Each row of a before or after table is a point. One or more steps were done to the points. Then noise was added and the rows were shuffled. The steps act on how far a point lies along the listed directions, d1 being the first. Write out the steps. A step turns or swaps two directions, mirrors them in a line or flattens them onto one, adds a multiple of one to another, or multiplies one. Angles are multiples of 10 degrees, from the lower direction toward the higher: turns from -170 to 170, lines from 10 to 170 but not 90. Use the fewest steps. Two steps may share a direction if one is a turn and the other turns, adds or multiplies; they go together, in the order done. Otherwise the lowest direction goes first.
In the rows, zero is written as 100.

Directions:
(1): 78  131
(2): 69  78
Before (14 x 2):
98  100
100  73
120  88
94  68
78  119
117  89
95  122
124  84
33  68
126  85
85  140
72  165
118  87
94  63
After (14 x 2):
76  109
124  99
72  117
171  105
125  115
76  84
84  88
76  81
99  102
82  86
67  118
81  87
142  100
92  174
Steps: turn d1 and d2 by -110 degrees

Directions:
(1): 136  99  62  109
(2): 64  118  65  99
Before, 13 rows:
92  107  57  96
126  71  151  99
63  103  84  94
133  104  35  119
85  118  93  105
106  93  134  115
123  82  126  113
118  90  93  94
120  71  140  97
158  80  120  112
119  106  141  94
135  101  102  98
171  81  159  105
After, 13 rows:
64  123  37  111
120  109  92  108
108  103  57  99
81  101  96  91
68  86  154  93
94  115  141  91
37  118  166  88
72  119  105  90
40  112  127  95
72  94  128  107
132  86  81  102
91  98  134  114
74  81  141  91
Steps: swap d1 and d2

Directions:
(1): 126  104  83  77  149  60  84  104
(2): 73  82  118  145  137  83  124  100
(3): 105  121  105  132  118  128  49  124
(4): 100  69  53  109  114  129  92  63
(5): 44  85  109  62  111  104  74  105
Before:
142  103  57  95  103  103  108  54
90  96  98  94  70  120  109  81
55  46  81  88  158  74  126  66
122  81  76  100  101  72  144  64
103  76  85  77  78  114  122  72
42  97  111  133  93  141  78  109
73  109  110  121  130  104  91  108
118  113  110  71  70  103  124  117
119  101  103  163  135  97  107  113
81  79  93  78  106  97  64  91
131  123  103  106  57  102  111  96
After:
129  90  70  67  112  93  123  89
87  120  118  84  182  28  68  141
145  103  80  93  110  58  120  81
123  120  108  59  121  56  95  111
129  117  116  52  88  75  101  113
113  125  125  111  41  112  140  87
58  79  123  91  77  99  89  98
73  107  107  119  124  115  87  105
115  107  106  166  111  121  94  116
62  124  132  95  41  175  50  128
132  127  99  101  43  128  94  104
Steps: multiply d1 by 2; turn d1 and d4 by 160 degrees; swap d2 and d3

Directions:
(1): 107  66  76  87  39  105  97  96  116  51  115  96
(2): 111  110  126  130  89  114  155  133  64  78  122  91
(3): 79  137  113  127  84  122  75  117  146  102  113  56
(4): 85  127  51  136  73  66  82  99  59  112  104  98
(5): 111  115  121  97  87  80  75  136  116  104  135  162
(6): 95  61  106  164  100  98  115  68  127  118  109  122
Before (10 x 12):
95  118  124  115  83  115  49  138  158  113  141  104
109  72  62  63  82  102  111  98  61  75  79  84
108  108  128  55  141  120  88  109  138  129  83  84
110  65  79  64  74  119  119  87  104  57  100  64
123  46  120  5  97  104  73  110  153  68  107  160
115  92  117  123  107  128  119  95  116  93  111  65
109  97  88  85  94  124  53  70  150  90  104  70
121  88  104  21  95  142  108  95  97  50  100  58
69  121  78  130  112  102  56  88  156  125  96  81
78  123  140  132  92  131  122  123  142  99  114  57
After, 10 rows:
131  89  105  105  102  93  115  107  79  96  123  125
128  72  67  67  99  91  65  64  102  92  104  129
109  74  100  88  110  82  157  99  48  100  95  133
71  86  60  80  71  119  63  75  147  80  83  40
101  69  68  75  140  77  92  70  94  118  74  137
114  103  96  71  65  103  80  114  102  69  138  117
114  84  90  83  51  93  89  120  117  68  137  120
103  104  99  95  60  107  73  140  125  81  126  108
107  45  65  80  122  108  122  58  57  104  70  75
104  106  91  80  131  88  88  98  96  139  84  108
Steps: turn d3 and d5 by -170 degrees; multiply d4 by 0; multiply d6 by 0.4
